Each row of a before or after table is a point. The points were changed in one or more steps. Then noise was added and the rows were shuffled. The steps act on columns, c1 being the first. What was done? A step turns or swaps two columns, mirrors them in a line or flattens them onto one, adds a multiple of one to another, or multiplies or shifts one. Angles are multiples of 10 degrees, from the lower column toward the higher: turns from -170 to 170, lines from 10 to 170 but not 90. Use the fewest steps. Two steps may share a column if one is a turn and the other turns, adds or multiplies; they go together, in the order done. Otherwise the lowest column goes first.

Before (12 x 3):
[[ 11  46  29]
 [ 60  21  68]
 [ 27  43  66]
 [  0 -35   5]
 [ 13  55   4]
 [ 34  78  10]
 [ 47  30  32]
 [-26 -45  38]
 [ 14  52  -7]
 [-11  61  -2]
 [-29  60   8]
 [-21 -98  25]]
After:
[[ -1 -33   4]
 [ 12  48  37]
 [-25 -42  19]
 [ 62  20 113]
 [ 16  52   3]
 [ 12  56  12]
 [ 49  27  64]
 [-11  64 -11]
 [ 34  79  31]
 [-25 -95  11]
 [-29  59 -16]
 [ 25  40  83]]
Steps: add 0.7 times c1 to c3

Before (9 x 4):
[[ 58  27  57 -34]
 [ 70   7  55 -25]
 [  9 -18 -54  16]
 [-30 -44 -20  -3]
 [-27  57 -87 -58]
 [  5 -40 -16 -10]
 [-19 -42 -30  34]
 [ 93  -2  10 -81]
 [-18 -52 -55 -37]]
After (9 x 4):
[[-33 -85 -82  10]
 [ 63   6 -57 -87]
 [-37   5 -10 -15]
 [-42  39 -37 -56]
 [-32  32  34 -26]
 [-18  -2  16 -53]
 [-15 -67 -22  60]
 [-33  45  -9 -20]
 [  3 -66 -32  57]]
Steps: turn c1 and c2 by -110 degrees; swap c3 and c4

Before (8 x 8):
[[-19 -28 -26  14  20  98  -6  -4]
 [  0 -23  55 -38 -50 -20  31  10]
 [ 70   3 -22  23  60   1 -33  60]
 [ 22 -12 -12 -17  41  14 -85  42]
 [-51  30 121   8 -68 -38  37 -11]
 [-28 -56 -12  -3  84  55  -3  -1]
 [ 30 -24   2 -20  59  70 -22 -42]
 [ 53 -67  20  24  33  29 -56  19]]
After (8 x 8):
[[  62  -61   15   48   31  -12   57   20]
 [  19    0   19  -33   53   10   79   44]
 [ -11  -29   97   29   -3  -32   20   -5]
 [ -20   27  -93   16    1 -100  -77  -11]
 [ -22  -56   53   -6  -41  -26   75   -1]
 [  11  -20  -44  -75   -3  -35  -60   10]
 [  58   21   10   47   -2   42   67   59]
 [  41  -37   60  -40  -10  -23   61  -42]]
Steps: turn c3 and c6 by -120 degrees; turn c1 and c6 by 20 degrees; add 0.3 times c8 to c2; multiply c4 by 2; turn c5 and c7 by 120 degrees

Before:
[[ 53  -7 -57  41 -33   7 -32 -22 -32 -38 -41]
 [-34  29  58 -57 -50  11 -32  25  38  66 -46]
 [ -6  40 -25  36  20  -4 -41  33 -22  -8  16]
 [ 45 -64 -26  47   8  30  26 -36   3 -40 -16]
 [ 81 -33 -23  21 -20 -18 -21 -55 -31 -38  20]
 [-27 -30  38  45 -55   7 -77  51 -22   2 -12]
 [ 26 -68 -95  -5 -24  11  11 -64  -4   1   3]
 [ 38 -48 -45 -45 -16 -84  54  -9  44  40 -56]
 [-11  -2  -4 -21 -12  -5 -81  33  36 -38 -13]
 [-10 -20  11  23  -3 -22 -68   8 -70 -35  18]
 [-40  22  52 -49 -67  -7 -12  40  66  20   0]
 [ 92 -44 -60  27  39  21 -54  17 -49 -17  18]
 [ 23 -54 -24 -12   2 -30  22 -92  81  53 -63]
 [ -1 -52  -7 -84 -16 -27  63 -59  34  18 -87]]
After (14 x 11):
[[ -41   28   61  -60  -48   10  -33   26   37 -108  -56]
 [  -5  -16   13   19   17  -20  -70   11  -69   15   20]
 [  22  -51  -21  -13   66  -23   21  -96   77   54  -85]
 [  47  -68  -26   51   64   31   26  -34    6   71  -18]
 [  92  -40  -64   31  -27   22  -57   18  -44   24   26]
 [   0  -58  -10  -86   65  -29   60  -62   38   26 -108]
 [  36  -50  -47  -43   -7  -84   55  -14   44  -27  -79]
 [  79  -29  -16   20  109  -18  -25  -57  -28   62   29]
 [ -10    3    0  -22    0   -9  -77   33   42  -20  -22]
 [ -27  -36   38   45  -22    6  -77   46  -20  -93  -14]
 [  -5   38  -17   35  -48   -2  -40   27  -18  -11   25]
 [  22  -61  -96   -8   92   10   15  -62   -5   43    7]
 [  51   -5  -57   43   71   11  -30  -16  -27   17  -52]
 [ -43   19   50  -49  -14   -8  -11   38   68 -102   -2]]
Steps: add 1.5 times c8 to c10; turn c5 and c10 by 130 degrees; multiply c11 by 1.3

Before:
[[ -76  -32   26   82   62  -12   21   20   29   -3   56   -8]
 [ -25   10  -19   54  -11  -80   -4  -19  -74  -39  -65   58]
 [ -55   16  -19   51   63  -22  -23   41  -41   -8  -49  -31]
 [  -7  -18    3  -12   -7  -36  -68   13  -55   67  -69    6]
 [ -11  -14   24   76  -49  -11   49   26  -49   39  -51  -35]
 [ -31  -38  -74  -32  -33   36   17   65    5   36   47  -15]
 [ -58    8  -26   12 -120  -17   16  100   33   80  -17  -55]
 [  49  -51   42    6   12  -30   40   45   13   11   20  -22]]
After, 8 rows:
[[  49   45   48   11   38  -24   -3   50   17  -11  -19  -26]
 [ -55   39  -22  -73    2  -14  -66  -25  -43  -37    1  -30]
 [  -6   27   25  -90   28  -38   61   15  -43    1   -5  -36]
 [ -76   17   24  -28   34   -9  -57   34   29  -12 -102   -8]
 [ -32  -13  -15  -84  -12  -25   -3  -11  -79 -113   16   55]
 [ -27   71  -81   54    0    0   40   39    3   56  -13  -15]
 [ -53  108  -28  -12  -24  -76  123  -13   33   46    6  -43]
 [  -2   13    3  -33  -62  -74  -15   21  -56    5   62    5]]
Steps: turn c2 and c8 by -90 degrees; turn c4 and c11 by -140 degrees; turn c5 and c7 by -70 degrees; turn c6 and c10 by 50 degrees; add 0.3 times c9 to c10

Before:
[[  86   41   38   10  -19   22    1  -14   69   36   37  -23  -26   31
    -9   -6   -1   -8]
 [  34   21    9  -10  -45   49   61  -31   23    6   10   19   -2   58
    18    9   22    1]
 [  -7  -43    8   92  -40  -10    2    6  -15  -33   -9  -79  -21  -31
   -67    2   41   17]
 [ -11  -37    0   26  -40  -19  -18   22  -51  -47   33   10  -34  -13
   -92  -46  -61   -8]
 [  -8  -19  -32    6  -19  -23  -11   26  -83  -20  -14  -45  -45  -71
   -88   -3   18   31]
 [  98   20   95   57   42  -39  -30  -12   -8  -21   37   52   22   -6
    94   46    1    9]
 [   1  -18  -56   32  -15   14   15   -1  -61  -25   28  -73   -9  -11
  -121  -22   16  -47]
 [  53  -26    4   10  -14   27   80    8   53   18   -9    4   -1   12
    -5   -3  -24  -74]]
After (8 x 18):
[[ -10   40    6   26  -37  -15  -17   22  -51 -117   32   10  -34  -15
   -90  -45  -60   -6]
 [  98  -39  -54   56   41  -87  -31  -12  -10  -54   37   51   22   -8
    93   46    1    7]
 [ -10   34  -24   93  -40   -6    2    6  -14  -83  -10  -79  -19  -32
   -66    6   42   17]
 [  52   -4  -88   10  -12    3   80    7   55   46   -6    4   -1   10
    -4   -4  -27  -74]
 [  36  -47  -57   -7  -45   30   60  -33   21   16   11   18   -1   57
    18    9   22    0]
 [  87  -54  -23    8  -21  -22   -1  -13   69   89   38  -22  -27   32
    -7   -5   -1   -7]
 [  -8   32   36    7  -20  -22  -12   26  -85  -51  -14  -45  -44  -72
   -86   -4   19   31]
 [  -1   32   30   34  -15   14   16   -1  -64  -61   27  -72  -11  -12
  -121  -22   18  -47]]
Steps: add -0.5 times c1 to c6; add 1 times c7 to c3; turn c2 and c3 by 160 degrees; multiply c10 by 2.5

Before:
[[-103  -15   10  -33   25    6    4   15  -20  -19   40   29   23  -45
    96   14   29   34   -3   35   22  -47   16  -12]
 [  37   25   -3   27   10  -76   42  -17   59  -15   40   80  -32  -16
    14   30   30   25    0   -9 -121  -60   10  -25]
 [ -18    9   43   51   30   26    4  -13  -33   -3  -23  -24  -13    4
   -27   27    9  -30   26   40  -15  -21   20   59]
 [  21   21   38   88   11   12  -17   -4  -23   -7   -6   16  -57  -33
   -41    5   -8    7   -7   36    7   21   20   78]
 [ -83   -8   60  -10   34   24   79    6  -37  -12   39   64   26  -11
   -37  -61   -3   33  -17   -9  -12  -48   16   67]
 [  14  -11   40   -3  -19    7   -1   14   16    1  -10   -2  -20   -3
    14   11   15   -6   15  -15    9    1   12  -15]
 [  16  -39  -68    4  -35   27  -23  -99  -45  -11  -69 -106   27   10
   -40   24   60  -49   27   -7   32   46   14    9]
 [  17  -51    2  -34   26   23  -11   19   24   24    1   69   10    5
   -33   -4   62   26   10  -70  -29  -32  -66  -17]]
After:
[[ -14   24    0   25   11  -78   47  -10   58   38   -2   79  -33  -14
    13    5   32   24   18  -50 -120   30   32   43]
 [   4   -9   40    3  -23    8   -1   41   16   12  -18   -2  -20    0
    15   -1   11   -8    6   11   11   14   18    3]
 [ -17  -14    8  -32   26    6    3   -1  -19 -104    8   28   21  -43
    96   -6   28   32  -20  -54   22  -20   23   47]
 [ -11   -9   57   -5   32   22   78  -38  -44  -82   82   58   25  -10
   -39  -42   -6   35  -25  -42   -9   28  -41   -3]
 [  -4   16   44   48   31   31   12   50  -35  -17   43  -21  -17    7
   -29   -4   11  -35   46  -32  -13  -36   31  -50]
 [  24  -53    7  -36   22   22  -13   33   19   15  -16   73    5    5
   -39   55   57   27   -4   -5  -28   78  -38   10]
 [  -5   22   40   91   12   11  -20  -18  -25   24   68   17  -55  -30
   -42  -17  -13   10   -5    9    8  -48   18  -44]
 [ -10  -42  -69    3  -30   24  -25   11  -43   18  -23 -106   32    8
   -40    1   66  -48  121   45   35  -14   31  -65]]
Steps: swap c1 and c10; multiply c19 by 2.5; turn c8 and c19 by -60 degrees; mirror c11 and c24 in the line at 30 degrees; turn c16 and c23 by 60 degrees; turn c20 and c22 by -110 degrees

Before (12 x 32):
[[  29    7    4   40   22    8  -11  -31  -17  -48   27  -15    5  -19
   -14   25  -18  -22   21  -53    3   -7  -25   15    8  -32   22  -21
    38   25   35   -3]
 [  -9  -24   13   16  -42  -24   30    1  -26   74    0   44    7    5
     0    6  -22  -11    6  -11  -16  -14   54  -73   10  -28  -28   41
   -24  -19    0  -16]
 [ -35   53   45   40   33   -8   40  -33  -21  -49   -5   22  -28  -31
    18   49  -10   34  -46   30    3   34    7   15   16   36   31  -42
   -39   13   47  -19]
 [  19   -6    3   57  -33  -42   42  -29  -21   51  -14  -68    8   90
   -35   18   15  -25  -48   33   14  -40  -63   -4   54  -23    2  -33
   -56   15   45   -6]
 [  55  -11  -79   -3  -54  -56  -15  -27  -10   -6   -2  -30   17  -12
   -14   53  -10    9  -48   -2  -19    2   44  -62  -10   31   31  -19
   -39    8   15   49]
 [  51   51   -3  -17   -6    8  -31   41   19   31  107   73   12   -3
    -9   42    6  -11   -2   23   -8  -16  -29  -16   32   -1   29    5
    -9   74   46  -38]
 [   2   77    7  -41  -74  -48   -7  -32   36   63   12   36    2  -41
   -25   14   -2   39  -70  -15  -18   54   -4   26    2  -35  -48    3
   -22   16  -42  -55]
 [  24   -5  -83    7  -60    7   58  -38  -34   -3  -24   21  -10    5
     9   22   59  -65   51  -10   21   11    3    3   67  -53   21   29
     1   11   49   -2]
 [  27  -36   26   26   44  -20  -37   12   -3   37  -63  -10  -23   16
    14   24  -20  -23   -6  -11  -13    3   47  -20   40  -56   20   11
     5   50  -10  -57]
 [  14   10   15  -43   -4  -14   46  -23   83   -4  -16   -4  -22  -11
    -8   19   28  -46 -101   34   62   21   26    1  -20  -34  -68    3
   -10  -20  -54   16]
 [  64  -63   30  -42  -16  -51   55    2   -8   10   -1   16  -26  -67
     2   -2  -10   -6  -26   17  -47   44   51  -51   -9  -39  -25  -39
    25   41  -13    7]
 [ -64   27   -9   40    5   26    2    7    7   54  -37   49   26   29
    -2   33    5  -20    7  -30   29   10    6  -21   76  -34   49   32
    60  -26    4  -20]]
After, 12 rows:
[[ -65   27  -10  -67    2   23    2    9   11   54  -37   48   25   27
     2   30    6    7    9   54   28    7    9  -22   79  -35   50   30
    26  -26  -23  -18]
 [  26   -7  -82   -3  -57    5   55  -39  -38   -8  -23   26   -7    3
     8   21   58  -63   52   -3   19   13    1    4   66  -52   19   32
     9    8  -52   -5]
 [  35    8    6  -43   24    5   -5  -33  -18  -52   26  -15    7  -15
    -9   22  -18  -18   20   88    1   -6  -24   15   10  -34   21  -26
    28   25  -67   -6]
 [ -13  -27   12   23  -39  -19   29   -1  -28   75    0   43    9    2
     1    6  -24   11    3   19  -18  -15   54  -68   14  -31  -28   41
    15  -20  -10  -20]
 [  51   51   -7    6   -8    9  -32   40   16   33  110   75   13   -6
   -10   44    5   46   -2  -58   -8  -17  -28  -16   31   -5   30    8
   -14   74  -31  -35]
 [  63  -65   33  -21  -20  -54   55    1  -10   12    0   15  -25  -66
     5   -6   -8  -15  -23  -28  -50   44   52  -47  -11  -39  -24  -40
   -44   40   28    8]
 [  12    8   16   16   -7  -15   47  -23   85   -4  -13   -5  -24  -11
    -9   19   31  -70 -100  -45   61   19   28   -1  -21  -34  -67    7
   -41  -22   75   17]
 [  56  -11  -79   38  -58  -58  -15  -25   -8   -6   -2  -25   17  -12
   -13   53  -14  -62  -49    3  -19    5   45  -63   -6   30   30  -19
     4    8  -17   52]
 [  17  -10    4   46  -33  -41   41  -32  -18   52  -13  -68    9   88
   -40   18   15  -16  -51  -78   14  -40  -63   -5   56  -21    3  -35
    64   13  -15   -2]
 [  26  -37   28   -6   42  -24  -37   18   -4   38  -65   -8  -24   14
    16   24  -18   63   -6   25  -12    6   43  -17   42  -58   19   14
    24   51    4  -55]
 [ -39   51   47   35   35   -7   40  -34  -21  -51   -6   24  -32  -32
    21   48   -9   62  -45  -70    2   32    4   16   15   38   31  -43
    44   12  -25  -20]
 [   3   73    4   25  -77  -47   -4  -34   38   61   12   34    3  -39
   -19   14    2  120  -69   44  -19   58    0   26    0  -32  -51    3
   -36   18   27  -55]]
Steps: turn c4 and c29 by 100 degrees; add -1.5 times c32 to c18; multiply c20 by 2; turn c20 and c31 by 160 degrees
